Each point is reached from the start by the listed moves, each made once or not at all, plus a little noise. Is the number of moves made odd or even? Then give how often each move was made.

Moves:
(1): [18.0 -2.7]
(2): [-3.7 25.3]
Start: [-4.5  9.1]
Points:
[-5.8  8.5] -> even (0, 0)
[-8.0 33.2] -> odd (0, 1)
[13.3  7.5] -> odd (1, 0)

Moves:
(1): [12.2 -5.4  4.1  2.9  8.3 10.0  0.0 -9.0]
(2): [ 12.5  20.3 -11.8   2.8  -2.0  11.8  11.1   0.7]
(3): [-1.5 16.0  7.5 -4.4 21.1 -6.5  5.5 -3.1]
(4): [-6.9  3.5 -0.8 30.1  7.1 -0.1  1.3  3.5]
(5): [-9.0  2.7 -6.5 -8.5  7.9  9.5 -8.7  0.8]
(6): [-13.4  17.7  10.3   4.1  -5.6  15.5 -12.8 -21.4]
Start: [-5.9 -8.2  1.2 -9.0  1.8  4.3 -4.1 -0.9]
Points:
[-16.3   9.1  15.5  26.1  11.4  29.3 -15.5 -25.9] -> odd (1, 0, 0, 1, 0, 1)
[-24.9  25.6  17.0  13.3  43.7  33.2 -19.1 -32.7] -> odd (1, 0, 1, 1, 1, 1)
[ -5.9   2.6  16.2  -0.8   7.6  28.0 -16.3 -31.4] -> even (1, 0, 0, 0, 0, 1)

Moves:
(1): [ 10.2  -6.8  -6.0  -0.4   9.8  -0.1   4.5  -4.0   1.9  -6.3 -15.8  -3.4
  -9.2 -12.8]
(2): [ 9.5  0.7 10.8 -0.6 12.3 16.0  2.6  0.4 -5.7 14.8 -1.7 -4.4 -7.6  1.4]
(3): [  5.3  -4.8  19.9  -9.7   8.6 -11.2  -4.4   1.2  -5.8   3.3   9.8   4.9
   0.6   3.5]
(4): [ -5.6   2.7   3.7  32.1  11.5  -0.3   7.4   2.9   0.1  -7.2  -2.2  -4.0
  15.2 -10.1]
(5): [ -8.3  -7.6  -0.4  -1.2  19.5   6.3 -16.1  15.9 -14.1   6.7   6.9  -7.8
  -8.4 -13.2]
(6): [ -5.1  -6.7   2.7  -4.4   0.2   9.7  23.2  11.5  -7.1 -19.2 -10.3   4.4
   1.4   0.6]
(7): [-5.5 -6.3 -4.8 -4.2 -1.3 -2.4 14.9  3.3  4.8  4.5  7.7 -7.4  0.6 -1.8]
(8): [  8.2  -0.4  -2.2   0.8   2.8 -10.1  -7.4  15.2 -11.8   8.4  -2.3   1.3
  -6.2   2.8]
(9): [  3.7  -3.5   0.9   2.1  -4.1  -0.7 -17.0   8.7  19.9  -1.1   7.7  12.1
   0.5  10.3]
(10): [ -8.1 -13.2   6.3   5.9  -1.6  -2.2   3.1  -4.0 -14.7  10.6 -11.8   5.0
   8.9   7.6]
(11): [ 13.4  -6.7   3.3   2.1  -1.3   4.8  -1.4  -5.4  -7.3  -1.0  10.3   0.4
   2.9 -10.2]
(12): [ 22.3  -0.1 -14.1 -13.5  23.5  -3.4  -0.5  -1.9  -9.4  -0.4  11.2  27.1
   2.0  -3.1]
Start: [10.1 -5.4  5.1  0.8  1.1 11.0 -3.2  2.6 -2.0 13.7  2.4  6.4  2.0 -7.2]
Points:
[ 29.2 -41.5  -0.3 -11.3  16.7  17.1  17.7  16.6 -16.1   8.8  16.6  46.5
  16.4  -5.6] -> even (0, 0, 0, 0, 0, 1, 1, 0, 1, 1, 1, 1)
[ 14.3 -23.4   4.6   6.1   8.4   7.7   4.4  -4.2 -13.7  16.7 -22.8   9.0
  -0.3 -12.5] -> even (1, 0, 0, 0, 0, 0, 0, 0, 0, 1, 0, 0)
[ 27.9 -37.0  11.6 -24.7  33.7  -8.1  27.9  25.4 -48.1  21.6   8.0  41.9
  11.5   2.8] -> even (0, 0, 1, 0, 0, 1, 1, 1, 0, 1, 0, 1)
[ 39.8 -40.5  21.7  17.7  59.3  -6.2 -38.7  35.3 -45.2  34.2  32.2  45.7
  17.7 -22.9] -> even (0, 0, 1, 1, 1, 0, 0, 1, 1, 1, 1, 1)
